Each row of a before or after table is a point. One or more steps were done to the points. Then noise was added and the rows were shuffled. The steps act on columns, c1 being the first. Name the steps. A step turns or swaps two columns, mirrors them in a line or flattens them onto one, adds a multiple of one to another, or multiplies or shifts one. Angles are multiples of 10 degrees, from the lower column toward the higher: turns from -170 to 170, lines from 10 to 170 but not 90. Use the fewest steps. Two steps may share a column if one is a turn and the other turns, adds or multiplies; they go together, in the order done. Otherwise the lowest column goes first.

Before (14 x 2)
[[ 12 -23]
 [-43 -54]
 [ 50 -33]
 [-75   0]
 [  3  23]
 [-89 -19]
 [ 37  29]
 [-49 -28]
 [ 37 -59]
 [-11  67]
 [ 32  31]
 [ 18  -9]
 [-36  40]
 [ 31  25]]
After (14 x 2)
[[ 86 -28]
 [ 58  -1]
 [  1  26]
 [-25 -63]
 [-11  17]
 [ 10 -54]
 [ 65 -38]
 [ 63  24]
 [-43 -10]
 [ -3  70]
 [-13 -18]
 [-28  53]
 [-47  -6]
 [-40  -8]]
Steps: turn c1 and c2 by 150 degrees

Before (11 x 4)
[[ -3  26  15 -53]
 [ 36  18  28  26]
 [  4 -15  23 -24]
 [ 10  -5  -4  -8]
 [ 17  30  12 -69]
 [-15 -13 -24 -11]
 [-13  44  18 -29]
 [ 53   8  30 -12]
 [-60  35 -10  -5]
 [-41  37   9 -36]
 [  5  -5   8   9]]
After (11 x 4)
[[-27   6  28  48]
 [ 57  26  13  64]
 [ -9  -3   8  -9]
 [ 51  35  -7 -32]
 [ 23 -12 -23   5]
 [-53  19  29 -10]
 [ 69  38   9  19]
 [  0  -5  -5  17]
 [ 20 -15  26  33]
 [ 57  28  13  95]
 [ 41  43  17  29]]
Steps: multiply c4 by 1.6; turn c1 and c4 by 140 degrees

Before (12 x 8)
[[ -9 -68 -56  46  43 -35  -7  31]
 [ 31 -11   2   6 -26 -32  14  -1]
 [ 10  37 -77 -22 -62 -46  28  -5]
 [ 19  32  17 -13 -46   0 -15   1]
 [ 11 -62 -49  12   5 -22 -45 -11]
 [-20 -22  30 -10  11  60  36 -56]
 [ 95  11  -7  66  22   2  13  15]
 [ 31 -18 -85 -28 -49  28   4 -28]
 [ -7  22 -31  -8  44  -5  13 -34]
 [-10 -22  -9  51  25  32 -22   0]
 [  7  35   0  23 -50 -23 -14 -48]
 [ 32  -2 -13 -20 -43 -56 -75 -55]]
After (12 x 8)
[[ 33  -2  50 -19 -56 -56 -60 -57]
 [  9 -60   4  15   7 -22 -68  -8]
 [ 12  40 -69 -23 -83 -46 -41  -6]
 [ -8 -71 -29  48  58 -34 -48  29]
 [ -8  22 -31 -11  57  -6 -15 -35]
 [ 33 -16 -59 -28 -62  27 -66 -30]
 [  5  37  12  26 -65 -24 -10 -51]
 [ 96   8 -17  64  29   3   1  14]
 [-11 -22  10  50  34  33 -22   2]
 [ 32 -10  -8   6 -35 -30   9  -1]
 [ 19  32  22 -13 -60   0   4   4]
 [-17 -21  -7 -10  17  60  48 -57]]
Steps: turn c3 and c7 by 50 degrees; multiply c5 by 1.3

Before (8 x 9)
[[ 29  35  57  22  93 -19 -12 -69 -45]
 [-33 -43 -28   3  29 -24   0  46  26]
 [ 69 -18  16 -13  34  -3   8  10  59]
 [ 50 -31 -17  47  38 -30 -12  52 -64]
 [ 91 -73 -10  28  26 -19  19 -43 -63]
 [ 23 -23 -28 -39  13  14 -61 -57  72]
 [ 45  36  80  71  16   9  -5   0   4]
 [-13  11 -53  53   8  34  18  57 -17]]
After (8 x 9)
[[-82 -74  38  34  28 -24  21  54 -63]
 [ 25   8  47 -90   7  35  23   9 -16]
 [-40 -30  34 -85  36 -30 -13   7 -65]
 [ 43 -45  17 -53  29 -28  -1 -27  26]
 [-45  31 -45  68  95 -19  -9  63 -45]
 [-70  36 -57 -37  19   8  -5  63   3]
 [-11 -23  36  86  11  15 -63   5  73]
 [-70 -17  10  -6  33  -3   7 -18  57]]
Steps: turn c1 and c3 by 160 degrees; multiply c8 by 1.3; turn c4 and c8 by 120 degrees

Before (9 x 12)
[[ 26  27  43 -12   0  30 -39   5 -21  55 -59 -34]
 [-11  22 -42   4  -9  -6   7  95   1   8  10  43]
 [-12  12  31  -5 -10 -36 -16  47 -48 -25   4  75]
 [-15   4 -27   2   3 -58 -40  16  55  42  -8  40]
 [ 17  45  17  -4 -44 -57   0 -62  -3  -7 -30  -4]
 [-22   1 -21 -34  46  15  42  -8  -1  -3   8 -12]
 [ -7 -25 -14 -24 -16 -31 -47  19  13  37  -6 -37]
 [-92  43   6  21  -3  -5  34 -43  24  28   1   8]
 [ 51   9 -14 -19 -35 -75  68  22  50  20  -1  19]]
After (9 x 12)
[[-88  33   3  20  -5  -2  44 -28  35  29   1  -6]
 [ 28 -39  42 -10  16  17  31   7 -11  55 -59 -29]
 [-18  44 -21 -34  30 -23   1 -26   8  -3   8 -14]
 [ 29  70 -14 -23 -54 -19   9   3 -10  16  -1  24]
 [-10   7 -42   0  -5   0  23  77   2  10   8  71]
 [-31 -42 -26   1 -31 -41   5   4   9  41  -8  41]
 [  3 -16  31  -8 -25 -17  10  16  -4 -25   1  89]
 [-12 -48 -11 -25 -20  -6 -27  14   6  39  -9 -29]
 [ 13   1  16  -4 -51  -2  44 -61  -6  -6 -29 -25]]
Steps: flatten c1 and c9 onto the line at 160 degrees; swap c2 and c7; turn c8 and c12 by 20 degrees; add 0.7 times c4 to c8; turn c5 and c6 by -50 degrees; multiply c5 by 0.7

Before (8 x 14)
[[-26   7 -16 -19   7  -3   6 -14  33  10  -6  20 -26   5]
 [-15 -18 -32   7 -16   5   3  13  -4   0 -10  12  14  17]
 [ -1 -21   5  15 -10  -4   3 -31 -22 -10   2 -28   4  -8]
 [ -7   4 -11  -1  17 -14  -3  -7   7   0  -3  -9  12   8]
 [-18 -16  -2   4  13 -14 -11 -18   1  18   5   1 -15  19]
 [ -9 -13  -8   1   6 -24  -5  -3 -15  25  28   7   0  20]
 [-14  -4  -3   7 -10 -12  17  -4  12   3 -33 -10   5  -3]
 [-20  -1   8 -11   1   1  -4 -12  -3  28   1 -14   9 -11]]
After (8 x 14)
[[-15 -16 -31  14 -16  12   3  43 -13   4   5  11  15  10]
 [  1 -12  -7  13   5 -58  -5  29  10  24  51   7   2  15]
 [ -5   1   9 -15   3   5  -5  17   0  34   6 -15  11   2]
 [-14  -3  -2   2 -10 -30  18  26 -18   7 -45 -10   6  -7]
 [ -5 -24   7   6  -9 -10   1  -3 -23  -9  63 -30   5 -13]
 [-21   7 -16 -12   8  -6   5  15  29  18 -97  21 -34  17]
 [ -9 -14   1  17  14 -35  -9  13   6  26  -2   1 -20  12]
 [ -5   4  -8   7  18 -35  -3  24   3   3 -19  -9  17   5]]
Steps: turn c1 and c10 by -20 degrees; turn c4 and c14 by -40 degrees; multiply c6 by 2.5; shift c8 by 30; multiply c9 by 3; turn c9 and c11 by -70 degrees; multiply c13 by 1.3

Before (10 x 20)
[[-11  45 -18  -1 -17  42   4  11   2  23 -15  18   0 -23  28 -17  15  33
  -14   6]
 [ -2  21 -19  -2 -13   6   7  11  11 -49   6   1  -7  -9 -10  -7   7 -13
   -3  13]
 [ -8  40 -15  -3   7  26   7  26   2   6  -8   5   0   7  -4  -6 -14  44
   -8  -8]
 [ 16  -3   8   1 -40  -5   0   2   6 -28  15   2  -7 -19  -3  16  -4   4
    3  -3]
 [ -3  -2  14 -13 -26   9   8  -8   0 -31   1 -10  18 -19  -2  23  21 -24
   -4 -15]
 [ 23 -13  12 -36 -32   5  -4  -4  10 -39  -3   4  -1  -3   1  14  -7 -26
    0   9]
 [ 29  18 -12 -17 -10 -41 -15   7  24   9   6 -28 -10   9 -25   2  17   2
   -6 -22]
 [ -3 -24  -2 -18 -45 -11   2 -14   2 -24  -8  -1  -5  -6 -23  23  -4 -12
  -16  11]
 [ 13  39  -8 -10  -9 -59 -15  -5  32  17  15   0  -2  13  -8  25  -8 -10
  -10  -7]
 [  3  33 -30   6  -6  17  16  33 -16   8  -8  19  20 -15  34 -12  -2  24
  -26   9]]
After (10 x 20)
[[ 16  -6  10  -3   7  12   0   2   5 -25  16   3 -42  15  -3 -14  -3  22
   -2  -4]
 [ 12  39  -8  13   3  -7 -16  -5  34  16  15  -3  -7 -16  -5 -65 -12   1
   -4  -9]
 [ 28  15 -11  27   8 -19 -16  11  25  11   5 -29  -9  -7 -17 -39  14 -18
    3 -25]
 [  2  33 -31 -19 -22   0  15  52 -17   6 -10  17  -4  27  31  22 -12 -21
   -4   6]
 [ -3  -3  16  18 -18  23  10 -12   0 -33   2 -11 -26  -1   2  -4  17  77
    6 -16]
 [ 25 -11  11  31  -1  13  -5  -6  13 -40  -3   3 -30 -14  16  -2  -8  54
   -4  11]
 [ -7  41 -14   3  -2   9   7  42   2   6  -8   4   7  23  -5  26 -14 -96
   -8  -8]
 [ -1  21 -18   3   7  -6   7  17  11 -46   5   2 -14  -3  -8   3   5  39
   -2  12]
 [ -3 -22  -1  27   4  12   3 -22   3 -26  -7   1 -45  -2 -15 -22  -7  31
   -4  12]
 [-11  46 -19  -8   2   6   6  19   2  21 -18  19 -18  38  24  42   8 -28
    2   7]]
Steps: mirror c4 and c15 in the line at 100 degrees; turn c5 and c13 by 90 degrees; mirror c6 and c16 in the line at 30 degrees; multiply c8 by 1.6; turn c14 and c18 by -140 degrees; multiply c18 by 2.5; flatten c17 and c19 onto the line at 20 degrees

Before (14 x 32)
[[  0  39 -12 -48 -43  15 -40  28  56  44 -35 -51 -21  40 -40 -28 -41   5
  -23   5  17 -34  22 -33 -15  -1  45 -19   6  27  -6 -12]
 [-38 -38 -11   8 -23 -10 -31 -16  53  -7 -44 -49   4  30 -10  27 -29  44
  -29  38  25 -70  10 -22  -2 -53  -7 -17  33 -17  68 -19]
 [ 11  51  69 -38  46 -59  -6 -17  33  17  52  -9 -10 -27  18  42  19 -29
   20  15  61  14   9  65 -43 -32 -15  27  19  54 -13  47]
 [-23  -7  20 -65 -39 -21  12  48  34 -47  52   7  57  42  26 -57  17  25
  -39  -2  34 -53  24 -37  23  26   7  -9  20 -57  61 -13]
 [-10 -44  71 -38  -3   9  34  13 -33 -19  37 -46 -30 -10   9  16  20  27
    2 -34 -28  12  30  54 -50   7   2 -45 -71  51 -31  12]
 [ 48  -6  18 -71  24 -43  35 -14  22 -12  43 -29 -38 -50   2  -8 -65  36
   39 -26 -26  29  51  11   3  41 -23  23 -65  43 -24  -5]
 [ 39 -45  38  23  -2  14 -47  68 -29  -8  -7  12 -28   5 -44  -3 -50  28
   17  34   7 -70  21  44 -38  -7  45 -57 -19   7  41 -12]
 [ 28 -41  77 -55  31   4 -65 -13 -24  40  17  27 -14  30 -38  35  41  13
  -22  22 -17   6  38  21   8 -44   9  38  -8  30  41 -40]
 [ 58  12  71  -4  23  20  21  59  49  -9  41  23   3 -33 -55  48  29   4
  -63   7 -22   3 -39  43 -43   8 -29  49 -76  -8  52 -50]
 [ 46 -28  -3 -46  54 -44   5 -15  28  36  16 -66  32 -31  12 -12 -58   9
  -19 -31  77  42 -24  -4 -17  19  32 -17 -28   8   5  36]
 [ 62  12  61 -38 -20  12 -42 -36   7  32 -16  35  46 -12   3 -40  -5 -16
   -7   4  36 -27 -30  24   0 -10  19 -35 -11   0  12   9]
 [-20  37   1 -57  42 -28  23 -32  11 -43  39  23  -6 -32 -39  13 -34  -9
    4  13 -20 -42  53  52  23 -63  79 -13 -13 -16  14  32]
 [  3  -6  -7 -37  48 -71  -9  49  52  39 -21  41 -30 -51 -50  15 -32 -35
  -26  26  41 -34 -32 -28  -2 -13  73 -11 -20 -46   6 -55]
 [  6  -2  39  27  55  11  28 -37   6 -26 -21 -43  20 -51 -61  27 -63  12
    9  42  77  11 -56 -35 -21 -64   1  49   7 -43  22 -47]]
After (14 x 32)
[[-38  59  -8 -10 -32 -10 -30 -16  53 -29 -43 -48   2  31  -9  26  17  42
  -30  36 -22  48  10 -21  -3 -54 -11 -16  32 -17  71 -20]
 [-19  33  80  -3  48 -29  22 -31  12  56  39  22  -5 -31 -41  13  63  -9
    1  13   5  32  55  54  20 -63   1 -13 -25 -16  15  31]
 [ 58  -3 -29   9  30  20  18  59  48  17  40  23   3 -34 -56  48 -19   5
  -65   7  64   3 -39  43 -44   7  72  50 -49  -9  51 -49]
 [ 11   1 -16  14  61 -59  -6 -17  35  34  53  -8  -9 -29  20  43  10 -27
   19  17   3 -42   9  65 -41 -33  68  24  63  53 -11  49]
 [  2  53  46  30 -32  14 -40  29  56  11 -35 -52 -19  41 -40 -27  63   5
  -23   5   1 -40  25 -33 -16  -3 -14 -21  16  27  -9 -14]
 [ 47 -30 -22  -1  28 -44  35 -15  21   1  44 -30 -39 -52   2  -9  96  35
   38 -25  52   1  52  11   5  41  20  24 -45  44 -24  -4]
 [ 41  54  47 -42 -26  15 -47  68 -31 -35  -5  11 -28   5 -45  -5  22  28
   15  34  21  54  22  43 -37  -7  36 -53  -3   9  42 -10]
 [  1  43  74 -15  46 -73  -8  51  50 -23 -23  40 -30 -51 -49  12  50 -36
  -27  24  35 -18 -32 -31  -3 -14  -7 -13  31 -46   6 -54]
 [ 27  -1  10  44  63   5 -64 -11 -23 -56  16  27 -11  30 -39  34   2  13
  -22  21   1 -14  38  22   9 -45  77  38 -20  31  41 -41]
 [ 48 -35  32 -30  46 -45   3 -14  28 -42  15 -67  31 -31  10 -12  74   9
  -18 -30  54 -30 -24  -3 -19  20  -3 -15  63   9   7  36]
 [ -8 -24   3  39  17   9  38  13 -31 -31  37 -46 -34 -10   9  16   8  27
    0 -35  57  32  33  55 -50   6  73 -46 -52  51 -30  12]
 [  6 -16   2 -78  15  11  31 -35   6  14 -21 -44  19 -54 -62  27  31  11
    9  42  23  17 -57 -35 -21 -62  40  49  74 -39  24 -47]
 [ 62  38  18  34  -4  12 -42 -36   6  -7 -15  36  46 -12   2 -39  29 -14
   -7   1  22 -23 -32  24  -1 -11  59 -37  31   1  10   9]
 [-22  32   8  71  -3 -19  10  47  32  18  51   5  56  41  24 -54  29  26
  -38  -3  -7  60  24 -37  23  24  20  -8  39 -57  62 -10]]
Steps: turn c2 and c10 by 120 degrees; turn c2 and c22 by 110 degrees; swap c3 and c27; turn c4 and c17 by -140 degrees; turn c4 and c5 by 30 degrees; turn c21 and c29 by 70 degrees

Before (12 x 48)
[[ -3 -89  18  26 -40 -66 -24 -45  -6  63   9 -28  41 -69 -55 -40 -12 -42
   50 -19   8 -39  40   4  30 -13   5 -11 -27  32  25  29 -16  50  74   2
   -3  63 -34 -53   1  25  -3  30 -29   5 -39  -8]
 [ 14  25  59  31 -10 -31 -15 -54 -57  20 -63 -46 -55   8  11 -29   1 -23
   37 -59  39 -37  64  31  60  42  15 -87 -50  14  75  29   6  61  30 -52
    9  -5  -8  10 -51 -34  20  18 -10  -4  25  -2]
 [-21 -62  23 -59  74  29  58  34 -37 -32 -55  52 -12  47 -21  75  15  62
   -8 -20 -46 -18 -35  59  -2  -4  31 -53  34 -16  32 -43  14 -84 -39   3
   57   4 -15   3  80  25 -39  -1  51  51  20  17]
 [-61 -29  29  68 -35 -45 -69 -62 -38  52  22   5 -33 -37 -56 -32 -27 -55
   17 -13  33  13  18 -25  15 -13 -22 -64 -37  41  31  43  -5  55  78 -36
  -32  47   9   1  -9  12  50  47   2 -13 -27 -38]
 [-58 -43 -23  18 -35 -59 -22 -13 -16  14   1 -69  13 -45 -85  -9 -26 -56
   56 -15  55  21  40 -60  19  -9   0 -17  -8  20  48  42  31  44  65 -46
  -29  18 -22 -49 -42  46  17  11  -3 -20 -26  -3]
 [-54 -72  -2 -15  54  48  34  73 -65 -12 -92  38 -32  33  42  43 -13  36
   30  44 -89  -9   3  76  -6  55  22 -81  39 -20  14   6  33 -68 -50  38
   49   7 -27  55  65  48 -67 -22  12  33  34  53]
 [-51 -56  -7 -28  -1 -35 -30  40  -2  27  11 -29  27 -22 -27  63 -22  -8
   46  -9 -29 -16  -8 -34 -14 -10 -61  13  45 -46  17 -58 -35 -10  -6  35
   14  24  16   2  31  -7 -34 -13 -21  58 -27 -20]
 [-30 -41  11   6 -61 -89 -52  -7 -41  20  29  14   5 -28 -70   4   6 -54
   25 -23  79   1  54  10  -7   7  19 -30 -50   6  55  63 -31  52  24  -9
  -39  49 -32  -8 -19  13 -35  39 -15  13   6 -18]
 [ 21 -20   1  35  67  41  11 -13 -55  17 -34 -65 -95  83  25 -40  55  30
  -25 -44  11  30   6  44  49  59   3 -16 -48 -53 -43   4  35 -16 -39  12
   65  29 -27  61 -52 -31  49 -46  11 -31 -10  15]
 [-28 -41 -32  17 -25 -53  23  13   1   8  41  28  67 -42 -31  36 -17  -5
   10  -5 -13 -24  -6 -30 -18 -54 -62  12  -1 -43  64  -9  12 -19 -15  29
   -7  22  34  -9  -2  58  -9  64 -38  51 -59  43]
 [  2  43 -60   1  88   8  19  20 -52   3   8  18 -43  53  29 -46  70  46
  -38 -53 -44  12  31   1  41  61 -23 -27   2 -14 -15 -26  37 -23 -26  58
   41 -35 -41  47   0 -86  26 -17  54 -57 -50  58]
 [-40 -47 -44 -17  71 -41  37  62  33   8  -4   4  17 -12 -59  -3 -26 -14
   28  31 -20  10  13 -17 -22  -8 -51  23  19 -58  60 -27 -20 -32  37  78
   -3  46  36 -14  53  54 -39  54 -21  31 -50 -35]]
After (12 x 48)
[[-32 -42   6   9 -67 -90 -59 -40 -36  21  -9  11   6 -27 -74   3   1 -14
   46 -24  79   6  49  10 -22  -7  18 -34 -65   8  63  70 -32  49  29 -10
  -39  46 -35 -15 -15  11 -32  41 -22   9  14  18]
 [-40 -49 -39 -10  75 -44  35  68  32   9 -35   1  17  -9 -57  -1 -26  23
   53  30 -22   5  13 -17 -21  22 -58  21  -3 -56  56 -24 -10 -34  40  75
   -5  43  31  -9  58  59 -39  56 -24  33 -50  -5]
 [-48 -50  -2 -30  -4 -38 -24  41  -1  22 -18 -25  30 -32 -25  65 -23  42
   67 -10 -36 -13  -7 -36  -8  10 -60  15  16 -42  17 -64 -36 -23 -11  27
    9  19  18   4  40  -9 -35 -14 -28  58 -30  14]
 [-32 -40 -39  12 -22 -57  30  42  -6   4  39  37  65 -49 -31  27 -14  -6
   24  -9 -20 -21 -10 -29  -9 -44 -66  22  -8 -44  63  -6   6 -18 -18  29
  -11  18  35  -6  -2  59 -12  62 -45  49 -64  45]
 [-16 -69  22 -58  73  30  61  77 -44 -37  14  51 -12  51 -27  78  13   2
   16 -17 -42 -21 -34  50  -1  21  24 -51  62 -17  42 -38  23 -86 -38   9
   57  11 -16   0  75  24 -42  -5  53  60  22 -55]
 [  2 -92  17  30 -49 -61 -16 -64 -11  65  -5 -29  32 -67 -57 -41  -6  -6
   67 -26  13 -46  49   3  24 -38   4  -9 -54  32  27  24 -21  43  70  -4
   -2  53 -30 -52   1  25  -6  31 -31   7 -41   7]
 [ 20  20  53  37 -12 -34 -12 -97 -55  17  -4 -44 -47   2  16 -24  10 -34
   65 -60  47 -36  64  32  46  13  17 -82 -38  16  75  28  15  62  29 -51
    8  -5  -5  10 -50 -35  23  15  -1   3  21 -60]
 [-50 -74  -2 -13  49  44  30  83 -68 -14  53  39 -36  30  41  38 -11  13
   49  46 -88  -3   3  71  17  92  30 -77  55 -24  18   6  39 -68 -47  32
   50   9 -26  54  64  41 -72 -19   9  35  34 -96]
 [-52 -50 -25  12 -42 -56 -19 -27 -11   9  -7 -69  10 -44 -86  -6 -28  19
   75 -13  54  18  40 -59  16 -21   0 -16 -50  20  45  43  27  56  65 -45
  -21  26 -18 -52 -36  48  18   9   0 -15 -28   4]
 [ 24 -27   2  41  67  37   8 -27 -49  20  17 -64 -98  86  23 -38  54 -55
   -1 -42  26  22   3  42  39  62  -2 -23   8 -49 -41   7  34 -11 -37  15
   60  34 -31  57 -50 -28  48 -48  14 -33 -13 -29]
 [  2  39 -57   4  91   7  16  12 -55  -4  65  11 -42  57  39 -49  62 -20
  -10 -47 -36  14  31   2  48  66 -20 -31  38 -12 -11 -25  33 -25 -26  50
   47 -34 -40  51   1 -90  22  -9  53 -57 -55   1]
 [-65 -33  27  74 -38 -46 -74 -79 -37  48 -46   5 -34 -44 -58 -31 -22  -6
   40  -7  37   9  16 -21   9 -41 -24 -73 -64  42  32  48 -16  58  86 -35
  -31  42   1   7 -15  13  47  43   0 -15 -28  23]]
Steps: add -0.5 times c34 to c8; turn c8 and c26 by 20 degrees; swap c11 and c48; mirror c18 and c29 in the line at 60 degrees; shift c19 by 20; turn c21 and c25 by -10 degrees
